Each row is a point. Any point is a mix of the corners, with weights that add up to 1. It lies inside the corners' shape when no weight is negative. Say inside or outside, and name the corners with a negative weight.

Corners:
(1): [-9 16]
(2): [ 31 -60]
(3): [-46   9]
Points:
[ 27 -54] -> inside
[-36   2] -> inside
[ 12 -41] -> inside
[-7 -4] -> inside

Corners:
(1): [-26 -20  14  -3]
(2): [ 51  56   8 -17]
(3): [-31 -12  -9 -33]
(4): [-60  14   6  10]
(5): [ 20  -9 -36  24]
Points:
[ 21  20  -5 -17] -> outside (4)
[-24 -12  10  -2] -> inside
[-43  29   9  -7] -> outside (1, 5)
[ 19  39  10 -18] -> outside (5)
[  5  22  10 -41] -> outside (4, 5)
[  2 -44 -39   5] -> outside (2, 4)
[34 34 -3 -6] -> inside
[  5  -8 -19  13] -> inside

Corners:
(1): [ -6   4  48   1   3 -16   9  26]
(2): [  2  -3  10 -34  20 -22 -19   9]
(3): [ 32 -46  -6 -42 -10   5 -15 -15]
(4): [-16  40 -12   1 -13  24   0   2]
(5): [ 13  22  31 -13 -15   0 -12 -39]
(6): [ 14  29  60 -30   9 -37  37  -1]
(7): [ 16  15 -22  35  20  12 -14   1]
(8): [ 34 -22 -25   8 -54  -5 -40   5]
(9): [ -3  -5 -28  44   7  -2   9 -14]
Points:
[ 23 -17  12 -16  -9   4 -43  -3] -> outside (4, 6, 9)
[ 24  -4 -15  -2 -23   9 -15 -22] -> outside (1, 2)
[ -1  13  21 -13  20  -9   6  -1] -> outside (8)
[ 15   0 -20  -5 -15   8 -14 -13] -> outside (1)
[ 21 -23  -4 -25 -11   3 -13  -9] -> inside

Corners:
(1): [ 16  17  10  28 -14   8  13  -7  17  -9  32]
(2): [-18  13 -21 -35 -21 -30  18  23   7 -17  24]
(3): [ -6 -13 -27  33 -14   6  10   9  15 -15 -10]
(4): [ 53 -30 -29 -32 -15  10  -7  -3 -33 -40   3]
(5): [  0  29 -15 -13  10 -33   7  35   4 -25  -1]
(6): [ 27 -16 -17  15  12  16  21  -4   1  14   1]
(7): [ -7  -9  60 -60   9  12 -10  12  16  13 -20]
(8): [-13 -18 -17  16  35  13  -5 -13  14  12  29]
(9): [  3 -13   4  31  20  21   4  35   6  29  26]
(10): [ -9  20 -17  31 -18 -11  -4  -5 -46  29   1]
(11): [ 24 -10 -12  11 -20 -29 -18  37  12  26 -26]
(12): [-22   3  38  34  24 -51  45  29  13 -45  21]
Points:
[  3   3  19 -17  -1 -29   6  34  -3  -5 -10] -> outside (1, 3, 8)
[ 8 -7 -9 12  4  3  8 14  3  2  6] -> inside
[  6   2  -2   1  -1 -12  11  19   3  -9   5] -> outside (8)
[ 8 -2 -7 -9 -2 -6 -6 14  3 15  7] -> outside (3, 12)
[ 21  -8 -20 -32 -28  12 -20  19 -11  23 -31] -> outside (1, 8, 12)
[ -1   7  -5   2  -6 -10  17  14  -4 -13   7] -> outside (8, 11)
[-1 -2 -2 11  3 -5  9 20  0  2 16] -> inside

Corners:
(1): [ -4  23   2  15 -20  -7  29  -3  30 -23 -23  10   5 -10]
(2): [  4   7  16  34  17  21 -11 -20   4  14  -7 -23 -23   8]
(3): [  0  23 -10  15  10  15  12  27 -10  26  12  28   6 -15]
(4): [ 22 -13   5  19  24 -24  14 -24 -31  -1  -4  30   0 -12]
(5): [ -1   1 -29 -13  15 -16  -2  26  -9 -26  18  17 -24  -7]
(6): [-15   0   4 -10  -3 -19 -13   1 -38  -5   1  -9  -1   8]
(7): [-25   0 -11  11   4 -26  -9   9 -15  20  -2   8 -16   8]
(8): [ 20  30  -3  16  32 -20  25   8   8  11 -15  -6   5  -2]
(9): [  9  24 -15  -7  16  -1  -1  -9  28   9  -1   1 -10  -8]
(10): [  9 -19   3   3 -15  -3  -7   7   0  -5   2  -7 -20 -21]
(11): [ -9 -49   4  -4  -1   9 -18  13  -8 -16  21  -2 -13   7]
(12): [-24  16 -18   9  13  -8  -9 -17 -18  17 -40  -7  -4  -9]
(13): [ 19  21 -16  14   2 -11  -5 -10   7 -14 -22 -10   6  17]
(14): [ 60 -26   1  15   3  18  50 -29  18 -11 -17 -21 -32  34]
(15): [-14  -8 -16  21   1   0  -7  -7 -21  10  19 -27 -10   6]
Points:
[ -8  -5 -10   2  10 -10 -17   1 -22   2   7   3 -13  -4] -> outside (1, 8, 14)
[  8   3  -4   9   5   0   6   1   6   1   1  -7 -13   4] -> outside (4, 12)
[ 23  16   0   0  -2   5  11   5  33 -17  -2  -3  -7  -2] -> outside (4, 7, 12, 15)
[  8   1 -12   9   6  -5   8  -2   3  -1 -10   1  -9  -2] -> outside (2, 6)

Corners:
(1): [-18   2 -21  -2  -1  -6  22  17 -15 -18  -4 -19  12  -6  20 -28 -18  13
   3  11]
(2): [-26 -36   5  19  -3 -26 -16  14  19   0 -40 -24  10  39 -10  22  22  18
   3   0]
(3): [ 12  15  19  11 -19   3  -8  -2  -4 -39  26 -29   6  11 -20   3  44   5
 -17  18]
(4): [-14  -9 -12  25   8   5 -32   9   6   4  -1  15  -4 -17 -12  16 -16  17
 -27  -3]
(5): [ -4 -13  13  22 -34   9  -4 -19  -9  15  -6   4  -2 -11  17 -27 -17  -7
   8 -10]
(6): [  7 -32 -49 -11 -16  18 -29 -16   5  -9  -2  12   8   1 -20  -1 -17  22
  -2   4]
(7): [  8  14 -10  -6  18  14 -19   5  -5 -22  16  -3  12   6  22 -22   0  12
  24  -1]
(8): [-26  14  16  -9   2  17   7 -18   5   2  24  -6  -3 -29   0   0  -4   5
   7   5]
(9): [ 14   9 -24   8  37  17 -24   8 -17  -1   0   2  27 -17 -12 -16  11  -4
  14 -24]
(10): [-13   2  18   1  21   4   4 -21 -31  -9  -5 -11 -24  -7 -19  -6  10  -5
 -23   7]
(11): [ -2  14 -16  17 -13   7  20  18  36 -12  10  -4 -60   9  29 -15 -17  -2
  42   7]
(12): [-26 -44  -4 -27  -5  18  -7  -6  -7 -14  13  16   3   2   9  -5  17 -11
 -15   7]
(13): [  5  26 -11   3  -4   2  -2  23   0  20 -15  26 -11 -25  -2   4 -22 -24
   7  19]
(14): [  3   5  -7 -21   8  10   1  -2 -10  -3 -15 -12   0 -13   4  -5   8  17
  19  -8]
(15): [  3  31  -5 -18   2 -19  14  17  22 -15   8 -25  15  -9  -1 -17  -7  15
   2 -17]
(16): [-15 -29   2 -17  22   2   3 -26  -5  -8 -10   2   1 -17  13   7  13  -9
  -4  -5]
(17): [ -2  38 -49  10 -34  -1  26  23 -27 -32  -2  -1  14  24  12 -27  -1   8
   7  14]
(18): [-13 -19 -12  -1   0 -22  12   9 -17  28  22  -9 -26 -18   2   9 -21   4
  10  -5]
(19): [ -6  25 -24  12  11  13 -14  -4   5   5  -4   6  -8   3   8 -22   9   2
 -13   7]
(20): [  9 -13   0 -16  41  23  11  -1 -11   5 -24  -6  13   9  -5   0   9  -9
   0  -9]
(21): [ 27  19  -7  24  -3   3   9  -7   9  -6 -26  17   0   0 -32 -16   3  18
   5  20]
Points:
[  0   8   1  -5  -9   5  -4  -5 -12 -24   1  -9  15  -2  -8 -11  18   6
  -3   9] -> outside (4, 11, 18, 19, 20)
[-1 -3 -5  2  3  5 -4 -1 -3 -3 -2  0 -4 -5 -6 -1  1  4  1  1] -> outside (1, 19)
[ 1 12 -9  6  3  2  0  4 -5 -4 -3 -4 -2 -6 -4 -8 -2  3  3  4] -> outside (12)
[ -8  -1  -9   1   1   6  -4   2   0 -11  -5  -6   3   1   4  -8   3   6
   1   2] -> outside (18, 21)

Corners:
(1): [ -9  33   6  32  32  -8  19  11  17  -1  -3  32  22 -18  38   7 -36 -25
  15  -8]
(2): [ 23  -5  -6  -9 -14 -19  23  15  -4  10  17   6 -14   1  -1 -15  29  11
  13  14]
(3): [ 13 -24   4  21 -18 -17  -2  10   8  23 -20 -23  -3  43 -17  -6   4 -11
  14 -27]
(4): [  2  -4   7 -15   1 -12   1  12 -23  19  -3  19   0  -2  -1  -9  11  48
 -21  15]
(5): [ 20 -14  15  15  18 -15  12  21  -1  -9 -21  -2  -2  -2   9   7  -3  -5
 -17  21]
(6): [ -5 -42 -17  -3  -4 -26 -14  17  12 -19   0  -5 -20  30   2 -18 -23  -3
  28 -25]
(7): [  2 -21 -18  -1  44  -7 -21   7 -57  14  25  16  37  17 -14  -7   6 -26
  28 -45]
(8): [-25  18  -5  15  15  15  41   3  38   1  -6  17  -3 -45  38  -5  -7  -8
 -11  39]
(9): [ 19 -16   4  14  -8 -18  -9 -13  23   5  -2  -4   2 -24   5  17  29   8
  20 -31]
(10): [  1 -17   9   5 -16 -18  30   1  41   0  18  14 -16  -4  -8  19 -15   8
   2  -5]
(11): [12 -9  6  2 -9 -8 -8 15  6  9 -3 28  4 25 -8 18  6  2 10 18]
(12): [-16   8  13  31  18  -3   2   3   2  26  15  44  -1   0  -9 -24   7  -4
 -12 -14]
(13): [  2  37  11  20  -4  -6 -13 -19  16  -8  10  -9  21  -6 -11 -10  -1  15
   3  -3]
(14): [  0 -21  -3 -28 -45  12 -33  13 -22  25  35  19 -25  31 -24  -7  -2  -3
  15 -31]
(15): [  7 -11  -1  35  25  -9   3  21  32 -11  -8  -6  36 -23  35   3  17  -2
 -33 -27]
(16): [ -4  32   5  27  30 -16   1  23  53  14 -15  -9  -5   9   3   7  10 -15
 -28  -2]
(17): [  8 -50   2 -32 -31 -45   3   8  -6   7  16  23  -4  29 -12   7  -7 -17
  12  -9]
(18): [  4  10   2 -15  35   6  55  20  24 -14 -18  38   3 -26  28 -19  43  10
 -17  27]
(19): [-18  -5 -34  24  13   0  11 -17 -18  -3  -6  17   7   4  46  17   6 -10
 -23 -27]
(20): [ 13  -6 -24  -5   5  19 -25 -30  -5  31  16  12   0  32 -11 -11  -3  -4
 -11 -13]
(21): [-23  39 -18  25  10  23 -12  10   1   2  -9  60  35 -38 -10   2 -37  16
 -39   6]
Points:
[-5  4  0 12  2 -6  5  1 13  3 -4 16  0  1  8  1 -6 -1 -6 -3] -> outside (2, 7, 15)
[  8 -12  -3  -6  -5 -18  -7   0  -5  16  13  14  -7  33 -10  -8  13 -14
  18 -21] -> outside (4, 5, 8, 10, 15, 21)
[ 0 -4  0 10  6 -6  3  3  6 10  6 18  0  2  1 -6  4  1 -4 -8] -> inside
[ 0 -1 -3  6  1 -8  5  6  6  9  6 15  2  3  2 -3  5  0  1 -7] -> outside (5)
[ -3  -2  -6  10  18  -6  12   2   2  -1   3  22  12 -14  13  -5   1   0
  -5  -5] -> outside (3, 11, 14, 16)
[ -5   6  -3  16  14  -2   7   7   4   3   1  14   6 -10  10  -6   4  -1
  -5 -10] -> outside (11, 17, 20)

Corners:
(1): [ -8 -10 -14 -10 -14 -13  -3   1  19  16   6  10 -12  16  -7  16   2  -2
  -6   0]
(2): [-17  -2   5  -6   9  -7   8  -2  -2  11  -2  -7   8  -8  -5  -2  17 -14
   6  -7]
(3): [-16 -13 -13  -9  -4 -10   7  -4  15  10  -4  39  -5  -8   1 -17   2   3
  21  -6]
(4): [-21   1 -10  -8   2 -12   2   4  10   0  29  -2  -6  17  15   5  -1  -6
  15  -4]
(5): [ -7   7 -14  11  15  -6 -12  12  -7   5  11  -6   5   3  -1   9  -7   6
  -2  -8]
(6): [ 41   0   6  -2   8   8   1 -28  -5   8   3  15  -2  -9   3 -16  -3 -11
 -37   2]
(7): [ -8 -21 -13  -9  10  -3 -24 -19  -1   8  -7  15   4  20  -2 -16  11  14
  18  -5]
(8): [ -1  -7 -20  -9   9  -8  -3   7  -4   8   7  -4  -3 -15  -7  -4  29   8
  -6   2]
(9): [ 15   7  -7  -7   6  -5  -5  -5  -9   9   4   3 -12  16  -3   3  12 -13
  21  -3]
(10): [-15  20  30   2   7  -4   7   3  -8  10  -9   0   7   6  15   8   2   4
  -6  40]
(11): [ -6  -1 -12  -2  15  21 -13  -9  35  -2  -4  16   7  -7  -6  -6  -3  15
  10  -7]
(12): [ -2  -2  -2   1  -2   8   4   7  24  16  -8   6   0 -10  27 -20  -5   2
  16  -7]
(13): [  3  26  38   3  12 -11  -1   8  -4 -25  -1  -8   5   7  12  20   6   1
 -32   1]
(14): [-22  -7 -12  -2 -60  -9   2   8  -8  -6  24  11   4 -11  -4  48   2   8
  18  -1]
(15): [  6 -15 -12  -6 -15  -8   4   1   1   2  15  -7 -15  -2  -6 -25  -6 -13
   8   1]
(16): [-10 -10  14  -6  -1  -6  -9   5 -14  10   7  -4 -31  -7  13  -9  -3 -14
   2  11]
(17): [-17  -8 -15   4  -3  -1  12   4  -8   2  -1  -2  -8  24  14 -15  26 -17
  17  -3]
(18): [-10  -1  -6  12  -3  -8  -6 -27  -4  -1  -8   1 -21 -12   5  -9   7  10
  13  -1]
(19): [  5 -13   8  21  -6 -10 -14   5  -5  13  35  -1 -10   1  -2  -9   2   1
  -8   9]
(20): [-10  17  12  17  12  32  -1  -3   1   1   1   8   1  -8   0  -7  -7  47
  -5  -7]
(21): [ -3  55  -9 -12  -1  -1 -52  -6  -1  12   1   0   1  -8  -4  -6 -11  10
   5  -9]
Points:
[ -3   0  -6  -1   1   3  -8 -10  -4   7   8   6  -6  -1  -1 -13   7   3
  12   1] -> outside (1, 5, 12, 13)
[  0   5  -1   2  -2  -6 -14  -6  -3   5   5   8  -9   4  -4   7   3   8
 -10   6] -> outside (2, 4, 12, 15)
[ -7 -13  -4  -2  -4  -8   5  -5   1   2   6   5  -6   5   8  -7  11  -8
  12   2] -> outside (1, 5, 20, 21)
[-5  2 -1  0 -2 -3 -5 -2 -1  6  3  4 -3 -1  1 -1  4  2  3  1] -> outside (4)
[ -2   7   1  -1 -12  -6   1  -3  16   6  10  12   1 -18  -4   3  -3   9
  -9   1] -> outside (5, 7, 9, 16, 17)
[-15 -10   0   1   8   2   8  -2  11  -1  -7   9 -11  23  11  -8  -6   7
  19   2] -> outside (2, 6, 8, 14, 19, 21)
[-2  7  0  0 -6 -5 -7 -3 -3  5  7  7 -9  8 10 -4 -4 -2  5  1] -> outside (2, 8, 11)
